Each row is a point. Examples show where two turns around zero, p and q, send a point. Where does a point land after both, in the order given? Backwards means that the second turn is done in reverse. Each puzzle has new turns, and all numbers are rounded.

Turn p:
[ -5.2  11.3 -18.2] => [-2.4 18.2 12.2]
[-5.4 -6.0 44.7] => [ 26.0 -35.1 -12.5]
[11.9  2.0  1.5] => [ -0.5   4.0 -11.5]
[ -1.4  -7.3 -27.9] => [-23.0  12.8  11.8]
Turn q:
[  5.5 -29.4 -16.7] => [ 13.9 -13.3 -28.3]
[-16.6  20.3 -11.9] => [13.8 21.0 14.2]
[-11.7  -2.3   1.3] => [-1.5 10.7 -5.1]
[22.8 11.4 27.2] => [-26.1 -18.4  19.3]
Where do these land?
q, then p: [ -2.1 -10.4 -34.3] => [-18.0  17.9 -25.4]
p, then q backwards: [  4.1 -11.7  16.5] => [ 14.3 -14.6  -2.7]
q, then p backwards: [-9.6 39.6 13.2] => [-25.6   8.3 -33.3]
q, then p: [ 15.2  -5.9 -11.8] => [-16.4  -6.2  -9.8]
p, then q: [ -7.6 -11.5  16.5] => [ -2.2  -9.6 -19.1]

Turn p:
[-12.7  10.7 -19.7   7.2] => [  6.3 -14.0  15.0  16.0]
[-11.8 -20.5 -21.4   9.8] => [-15.0 -22.7  18.7  -5.1]
[-14.3  15.5  -6.4   0.1] => [ 7.2  1.5 11.6 17.2]
[-20.1  10.5  27.1 -20.8] => [-5.3 38.7  5.1 11.4]
[ 31.6 -23.4   7.1 -13.8] => [-17.6  -2.5 -32.3 -20.6]
[27.4  7.2 13.3 17.5] => [ 24.4  -1.1 -18.2 -19.0]
Turn q:
[-17.5  -9.7 -19.6 -26.3] => [-33.5  15.6   7.8   7.1]
[ 7.3 -8.3 16.7 -2.0] => [15.8  7.4  2.7  9.7]
[40.7 16.4 20.1 19.5] => [ 38.4 -31.3 -10.8  11.6]
[-10.8  20.2   6.4  -7.2] => [-2.7 -9.6 21.6 -7.2]
[-26.8 -11.1 -29.9 -18.7] => [-41.6  18.0   1.6  -4.8]
[ 2.7 -6.0 -8.1 19.6] => [  3.4  -0.5 -19.2 -10.6]
[ 4.3 -1.5 14.3 15.1] => [20.1  0.4 -3.7 -5.9]
Where do these land?
q, then p: [ 8.7 10.0 23.8 -8.7] => [  9.2   5.4 -11.9 -23.7]
q, then p: [-15.7 -10.0  -0.4 -11.8] => [11.7 13.9  6.8 10.4]
p, then q: [ -3.4 -22.6  12.5  44.4] => [ 5.4 11.8 27.3 41.7]
q, then p: [ -0.3  -0.3 -26.5   6.3] => [-15.5  -8.6  16.0  13.1]
q, then p: [-16.2  12.6  11.7  -8.5] => [-0.4 23.7 -5.2 -6.4]
q, then p: [ 26.9  10.3 -21.1 -21.8] => [ -3.9 -14.5  32.2 -22.1]

Turn p:
[-24.2 -26.8   1.6  23.7  16.3  31.3] => [ -8.3 -42.3  30.7   1.9  14.6  -9.7]
[ 21.9 -17.4 -16.1   5.7  -7.8  -2.6] => [ 25.2   3.8  11.0  -6.6 -14.9 -10.4]
[ -7.3  -1.3  16.9 -28.5   7.6   7.4] => [-15.4  -1.8   0.7  19.9  -7.8  23.8]
[ 7.2 12.1  2.1 -3.9 20.8 -5.9] => [ 0.9 15.9  4.2  3.0 15.8 12.5]
[ 33.5 -26.5  23.5 -14.0  -9.1  32.0] => [ -6.1   7.2  36.0  28.9 -37.1  -9.1]
[-16.9  34.0   6.6  -0.6  -1.5  -8.5] => [-18.4   8.5 -27.9   0.0  19.3   1.5]
[ -3.4  23.1  -8.3 -14.8 -19.9   4.7] => [  0.4   4.6 -30.0  16.4  -3.7  -6.7]
[ -1.8  -9.0 -11.0  27.1  -8.7 -30.8] => [ 11.2  -0.5  -4.5 -41.6   0.4  -9.3]
[ -9.1  11.8 -15.2   5.3   2.2 -27.6] => [ 10.3   4.6 -20.3 -21.9  13.3   7.4]
Turn q:
[-22.1 -20.4  30.7 -32.1   7.6  -9.8] => [-1.1 33.7 34.8  2.4  4.8 25.6]
[-1.7  3.4 -6.0 27.0  6.4  4.4] => [ 12.7  -3.8 -11.9   5.4 -12.3 -18.5]
[-17.7  -2.6 -12.1   3.8  -4.2 -25.3] => [-21.5  11.0  -1.9  20.4  -9.9  -6.3]
[-24.9 -17.4 -30.0   8.8   1.9 -21.4] => [-14.5   6.7  -6.6  44.4  -7.8  -6.1]
[ 12.6 -11.3 -10.3  10.6   1.0 -11.6] => [ -3.2   0.4  -7.3  10.0  13.8 -16.9]
[ 15.2  12.7   1.4 -19.5  15.2  20.3] => [ 13.8  -5.0 -12.7 -18.9  10.9  23.7]
[ 23.1   8.3  -7.8   2.8 -10.8  37.8] => [ 18.2 -38.8  -6.1 -16.4   7.6   3.3]
[ 15.7  27.2  34.3  -1.4 -17.1   5.7] => [ -4.2  -4.0  11.9 -47.4  -6.9  -4.9]
Where do these land?
p, then q: [19.8 11.3 -6.5 15.5  4.7 -3.7] => [ -8.7  13.8 -16.0 -17.6   1.6   1.3]
q, then p: [ 11.2  -1.7  -7.7 -25.6  11.4   4.1] => [ 6.9 -7.7 13.4 20.6 16.7  1.3]
q, then p: [ 17.9 -18.9  12.4  42.7   7.2   4.0] => [ 13.3  38.2   1.9 -29.0  -6.0  14.4]
q, then p: [ -6.8   1.2  -8.2 -25.5  13.1  10.8] => [  2.9  -8.3  11.9  23.1   7.8 -15.4]
p, then q backwards: [-44.8 -16.1 -13.3  -8.8 -27.2  12.9] => [  6.2  23.1 -38.9  14.3 -21.6  25.9]
q, then p backwards: [ 13.1   9.8  30.9 -10.0  -1.5  -0.8] => [  6.5  -7.5   5.6  21.0   9.8 -25.6]
q, then p: [-49.9   8.8   3.0 -12.1  -6.1 -26.1] => [-33.7 -16.0 -30.0   2.6   2.2 -33.7]
q, then p: [ 15.9  -7.9  -9.6   3.0  -7.0 -15.5] => [  2.1  -6.3   0.6 -14.7  15.4  14.4]
q, then p: [23.5 13.7 -1.1 20.7  5.6 14.3] => [ 29.0   8.2   0.3  -3.7 -14.6  16.5]
